Every row gives one point. Each copy is the shape, with its points in the same order, turned, moved and blurred by noise. Is it also mirrored, or only turned?

Shape (7 x 3)
[[-13   4 -56]
 [ 14 -30  15]
 [  5  -6 -13]
 [ 19 -10   4]
 [ 18 -12  13]
 [ -4 -24  12]
 [ 13   4  21]]
Copy 1 (7 x 3)
[[ 10  45  40]
 [  4 -33  20]
 [  7   7  21]
 [ 12 -14  12]
 [  8 -22   7]
 [-11 -24  24]
 [  2 -15 -10]]
Copy 1 is: mirrored
Copy 2 (7 x 3)
[[ 20 -19 -60]
 [-25 -21   9]
 [ -2 -11 -24]
 [-19  -5  -6]
 [-19  -2  -2]
 [ -6 -21   7]
 [-14  13   7]]
Copy 2 is: mirrored
Copy 3 (7 x 3)
[[ 46 -30 -12]
 [-25   0 -22]
 [  7  -6  -7]
 [ -8  10 -11]
 [-16  11  -7]
 [-23 -13 -11]
 [-15  13   9]]
Copy 3 is: mirrored
Copy 4 (7 x 3)
[[-24  45  21]
 [ 31 -14  23]
 [  4  13  11]
 [ 23   1   6]
 [ 25  -8   6]
 [  9 -20  23]
 [ 19 -12  -8]]
Copy 4 is: mirrored

Shape (9 x 6)
[[-12   3 -41   2 -13   0]
 [ -4 -36 -14 -30  18  -8]
 [  3  38  35  16  27   6]
 [ -3   5  23  35 -12  -5]
 [  8 -19 -28 -17 -11  -6]
 [ -3  20  37  30 -21  36]
 [ 12 -11 -10 -12  60  -5]
 [ 25   3   2 -28  35 -20]
 [-23  11   1  -4  -3  -4]]
Copy 1 (9 x 6)
[[ -7  15 -38  -6 -22  12]
 [ -3 -36 -16 -30  -1   2]
 [  9  28  35  19  30  -4]
 [ 16  11  15  32 -19 -12]
 [  9  -7 -26 -25 -20  10]
 [ 12  28  44  30 -22  23]
 [  5 -25 -14 -12  48   2]
 [ 18  -7  -5 -33  35 -12]
 [-16  14   1  -4 -11  -5]]
Copy 1 is: only turned
Copy 2 (9 x 6)
[[-23 -26 -41   4 -19   9]
 [ 31 -33 -21 -18  25  -5]
 [-31  22  33   0  24   1]
 [-24 -18  34  14  -7  10]
 [ 13 -23 -28 -16 -10  10]
 [-37   0  34  10   3  51]
 [ -4 -21 -11 -39  40 -31]
 [ 12   8 -11 -29  23 -26]
 [-14 -14  -6  26  14  -1]]
Copy 2 is: mirrored
Copy 3 (9 x 6)
[[  5  21 -29  16 -25  -3]
 [  4 -33 -41 -15  -7  14]
 [-10   7  26   8  45 -19]
 [ 17   1  28  10  -2 -31]
 [ 15  -7 -29  10 -23  18]
 [ 14  27  51 -14  14 -13]
 [  6 -20 -45  -1  42  -5]
 [ -6 -30 -26  17  30  20]
 [-16   4  -4   2  -8 -11]]
Copy 3 is: mirrored
Copy 4 (9 x 6)
[[-24  21 -43 -19 -13  -4]
 [-19   6 -17   6  40  -7]
 [ -4 -30  39  -7 -32   7]
 [-10   1   9  23 -44 -18]
 [ -7  27 -37  -8  14  -9]
 [  3   4  11  21 -51  26]
 [-12 -44 -12 -13  39 -12]
 [  3 -14   7 -21  34 -15]
 [-36  17  -1  -8 -11   7]]
Copy 4 is: mirrored

Shape (12 x 8)
[[  7  -5  12 -21  21   7   9 -60]
 [  9 -17  11   2  -1 -22   5  21]
 [ 21 -13   2  13  11  -6  -3  -2]
 [-10   4   6  12 -10 -20  13  16]
 [  5 -11 -26   0  19 -11  16  21]
 [-16 -24 -18   2  14  -9  -9 -17]
 [  5 -17  14   5  11   6  13  20]
 [ 12 -27  13  11 -42  -8  12  20]
 [  6  43  -5 -26   5   1  -5  13]
 [ -4 -26   5  -4  17   6  -1 -29]
 [ 12   0   3  11   1   8   7  -7]
 [ 16  -5   0   3  11   1  13 -10]]
Copy 1 (12 x 8)
[[ 34  15  -3  28   7  -6  25 -48]
 [ -6 -19   8  -8  16 -28  -7   9]
 [ 21  -4   3  15  14 -24 -13   5]
 [-22 -12   7   4  -8 -17   0  12]
 [ -7  -2 -29   1  20 -10 -15  12]
 [ 15  -1 -16  17  15 -10  25  12]
 [  1 -20  10   4  20  -3 -17   2]
 [  8 -45  13 -18 -17 -28  -7  13]
 [-11  40   8 -24  -2   3 -12  -8]
 [ 28  -9   0  22  18  -4  21 -11]
 [ 17  -2   6  15  -7  -9 -10  -1]
 [ 14  -2  -6  15   7 -12 -10 -12]]
Copy 1 is: mirrored
Copy 2 (12 x 8)
[[  0  10  -5 -38  30   1 -15 -44]
 [ 21 -12  15  -5  -9 -23  -3  19]
 [ 21 -17  -7   0   4 -16 -19   1]
 [ 12   5  24  14  -4 -24   1  14]
 [-10 -15 -12  -6  -2 -22   8  24]
 [ 15  -6 -10  -7   6   8  19  -6]
 [  7 -24  16  -2   9  -9 -14  15]
 [ 13 -20  35  11 -39 -17 -16   0]
 [-11  41  -2  -9  10 -12 -28  33]
 [ 11 -11  -2 -17  17  11  -2 -22]
 [  2  -2  -1  11   3 -10 -19  -6]
 [  3  -8  -7  -6   7 -16 -15  -4]]
Copy 2 is: mirrored
Copy 3 (12 x 8)
[[-17  24  24 -29  11  11   1 -40]
 [  6 -23  15  17  -2 -23   4   7]
 [ 15  -9  13  16  12  -1   2 -12]
 [ -2  -5   0  18 -13 -16  17  17]
 [ 25  -7 -17   1  11 -25  -2   7]
 [-14   0 -17   9  16  -4 -16 -15]
 [  6 -23  12  -1  17  -9  18  12]
 [  0 -52   8  15 -26  -4  17   0]
 [ 21  25  20 -14 -17   4 -10  35]
 [-17  -1   5  -7  22   6  -2 -24]
 [ 11  -3   9   3   3  13  13  -6]
 [ 12  -1  10  -4   6  -1  10 -13]]
Copy 3 is: only turned
